Every row gives one point. The window is the flat piece filled in between its corners: a triangle in 3 columns, a solid with four corners in 4, and so on. A path goes straight from each point to the next, and from the last back to the first. List the points from which the path goes on through the window.
In the rows, zero is written as 128.

Window:
[[177 131 128  53]
 [124 218 159 139]
 [ 95  55 172 133]
 [117 118  92 126]]
Path:
(1): [ 91 178 124  98]
(2): [176 203 125 130]
(3): [162 105 156 173]
(4): [ 64 121 165  76]
(5): [106 138 117  58]
(6): [168  94 135 129]
(7): [163 149 104 134]
(8): [107 187 110  54]
(9): [124 127 130  62]
(10): [168 114 121 108]
(11): [167  59 140 151]
(12): [ 88  94 151  50]
Through the window after points: 3, 5, 9

Window, 6 rows:
[[180 116  54 128 117 164]
 [141 149  89 150 149 249]
 [ 81 183 110 137  71  71]
 [119  70 178 132 107  96]
 [ 81  85 131  83  99  80]
 [115 101  91 171 165 175]]
Path:
(1): [100  67  95 144  78 170]
(2): [120  74 123 147  93 133]
(3): [136 132 150 110 175 107]
(4): [152 128 129 102 137 124]
(5): [110  71  89 174  89 181]
(6): [ 97 110 101 154 119 175]
(7): [150 113  94 166 207 105]
(8): [114 107 134 108 139 101]
(9): [ 72  83 111 111  46 144]
(10): [ 94  94  92 174 126 160]
(11): [126 131 144 119 163 128]
(12): [120 111 126 135 155 140]
(13): [105  58  94 179  65 141]
(14): [107  94  90 189  52 133]
(15): [127 191 101  89 134 104]
(16): [150 137 106 123 143 120]
Through the window after points: 2, 4, 6, 8, 12, 14, 16

Window:
[[113  78  55  40 175 125 117   7]
 [131 139 155 122 184 103 151 183]
 [134 213 132 102 109 140 159 170]
 [165 128 166  59 158  88 134 175]
 [ 72 148 107 114 100  85 147 185]
 [133 179 151 120  62 160 182  69]
 [179 163 144 128 131 102 120 133]
 [189 121 172 105 150 158 101 163]]
Path:
(1): [174 122 123 118 122 140 176 153]
(2): [112 170 149 124 154 116 107 137]
(3): [120 208 166  87  98 148 115 105]
(4): [152 145 116 135 103 133 216 138]
(5): [155 140  92  76 140 126 152 116]
(6): [102 155 153 110 140 121 100  90]
(7): [129 194 173 121 128 123 137 164]
(8): [172 152 115 121  88 130 192 185]
Through the window after points: 3, 5

Window:
[[113  98 136 108 105  66 125  40]
 [104 137 178 144  90 110 177 145]
 [186 152 139 118 149  94 176 112]
 [126 176 171  94 114 156  46 144]
 [ 22 145  84 150 171 161 179  71]
 [137 127 172 170 195 110  60 201]
 [150 167 139 161 149  64  54 101]
 [174 164  51 111  95 173 103  81]]
Path:
(1): [136 159 178 124 108 148  98  86]
(2): [100 135 139 172 132 212 173  71]
(3): [ 81 182 114 114 174  79  86 169]
(4): [158 169  87 110 108 113 106 117]
(5): [157 135 152 158 157 128 126  78]
(6): [ 98 117 169 161 175 171 119  69]
(7): [ 50 164  73 137 143 110 167 129]
(8): [154 136 104  85 124  71  67 141]
(9): [146 181 187 198 126 171 116  89]
(10): [169 132 168 166 150 111 136  65]
(11): [126 145  88  48 111  67 166 137]
(12): [ 95 130 114 103 112 105  77 116]
Through the window after points: 4, 6, 10

Window, 9 rows:
[[207 136  97 125 144 133 173 184  97]
 [123 107 134 114  69 178 113  86 125]
 [126 105 202  68 110  38  87  93 111]
 [163 231 143 234 102 135 136 119 127]
 [199 133 176 109 143 160 211 136 103]
 [101  27 163 142  69  98 107  53 155]
 [ 86 103  63 133  52  92 195  93 147]
 [ 54  82 164  97 135  72 111 128 132]
 [151 133 126 151  54 146 175 152 173]]
Path:
(1): [141 130  91 132  91 133 123  90 209]
(2): [117 154  66  93 117 104 156 104 172]
(3): [143 105 183 164  71 118 157 146  78]
(4): [121  91 161 147  65 106 138 110 110]
(5): [114 106 140  97 116 115 130  65 172]
(6): [145 125 116 110 115 127 177 102 141]
(7): [125  94 173 158  60 122 180 164  76]
(8): [114 105 167 126  80 132 163 144  91]
Through the window after points: 6, 8

Window:
[[ 93 179 118 202  60 190 121 127 118 117 161]
 [ 83  94  64 112 125  94 202 182  82 152 149]
 [ 91  39  97 133 110  55 193 117 127 123 141]
 [122 207 144 199  97 157 124 137 171 193 151]
 [175 160 102 212 115 184 116 160 155 128 162]
 [ 99  46 121 107  71 124 189 188 134 147 124]
 [183 208 106 197  46 158 132 124 127 153 112]
 [101  71 122 124 165 148 163 108 103 148  25]
 [146 230 109 152  87 186 135 123 188 109 143]
 [114  69 154  88 122  81 166 158  73 124 153]
 [ 94  94  95 121 126 101  86 149 126 136  49]]
Path:
(1): [110 141 116 163  81 171 132  93 136 136 146]
(2): [118  80  59 113  35 197 122 126 143 186 135]
(3): [133 143 146 180 120  64 189 147 116 107 118]
(4): [112 137 108 194 103 132 179 167 172 108  85]
(5): [125 112 107  86  82 157 120 115  83 197 174]
(6): [113 146  84 129  79 139 154 139 127 169 150]
(7): [121 130 159 183 109 103 146 149 143 106 157]
(8): [ 88 172 112 199  84 157 139 196  93 115 133]
Through the window after points: 2, 8

Window, 12 rows:
[[140 186 182  41 187 131 153 163 113 155 114  33]
 [ 80 196 126 167 111 135 177 126  98  72 158 101]
 [202  88 154  91 105 135 167  62 163  96 153 150]
 [140  75 139 125 154 131  86 210 102 166 161 154]
 [189  46 155 125 114 199 119 136 185 123  91 149]
 [ 98 119  90 107  81  53 154 198 126 156 137  85]
 [151  71  74 122 148 131 142  82 147 139 139 119]
 [162 138 102 143 138 155  26  65 196 150 172  69]
 [144  75 179 176 111 100 163 120  71  88 156 122]
 [121  93 211 122 194 113 158 161 200 121 109 177]
 [121  73 173  83 144 146  84 127 167  94 187  89]
 [227 121 106 187 151 148 146 108 136 104 183  77]]
Path:
(1): [149  98 140 107 126 133  92 107 146  43 137 137]
(2): [140 115 124 122 147 123 123 142 132  95 117 100]
(3): [191  34 196 140  91 189 183 136 161 166 187 159]
(4): [132 131 158 120 149 137 149 144 134 151 167  87]
(5): [119 110 119 136 152 107  94 192 103  95 105 124]
(6): [196 138 157 108 205  91 114 142 138  63  88 160]
(7): [118  93 164 101 125 181 146 119 156 165 168  66]
(8): [170 103 150 121 142 147 139 107 180 228 195  75]
Through the window after points: 8

Window (14 x 14):
[[124 202  75 142 170 154  74 100 110 111 103 128  89 129]
 [116  95 138  92  82 121 149 111  87 108 164  94 110 115]
 [131 167  43 168 157 192 166  68 196 145  96 200 121 104]
 [121 169 166  77  56  89 249 177  63 110 102 146 190  38]
 [164 173  70 210 121 177  96  87 139 182 129 176 153 136]
 [162 107 188 146 118  81 144 164 111  71 151 147  93 130]
 [170 122 166  95  96 110 193 150 137 106  77  86 185 119]
 [ 54 147 164 121 141 105 122 159 117  80 186  95 154 144]
 [194 199  93 162 135 118 120  39 221 202 125 168 119  85]
 [155  86 128  86 125  82 132 176 115  90 144 124 177  67]
 [ 62 128 115 167 156 133  58  81 137 154  80 159 110 130]
 [112 149 138  90  78 118  95 111 135  69 129 165 155 139]
 [187 134 136  68 112 112 177 184 144 180 130 168 123 134]
 [106 174 140 135 187 214  97  45 114 132 112 175 155  98]]
Path:
(1): [124 158 154 153 109 156 132 145 136 131  95 144 137  73]
(2): [160 101  90  63 175  90 131  79 105  84 173 148 169 151]
(3): [104 172  89 120 148  53 146  73 104 103 132 160 169 127]
(4): [170 124 137 152 117 167 113 156 140 128 127 142 113 107]
(5): [142 137 158 105  93 126 136 153 135 119 127 114 136 108]
(6): [146 123  58 129 149  53 204 112  94 123 137 170 141 131]
(7): [150 134 100 116 138 109 177 111 122 135 129 143 148 120]
(8): [131 148 163 125  90 115 111 161 145 116 120 140 126 110]
Through the window after points: 1, 3
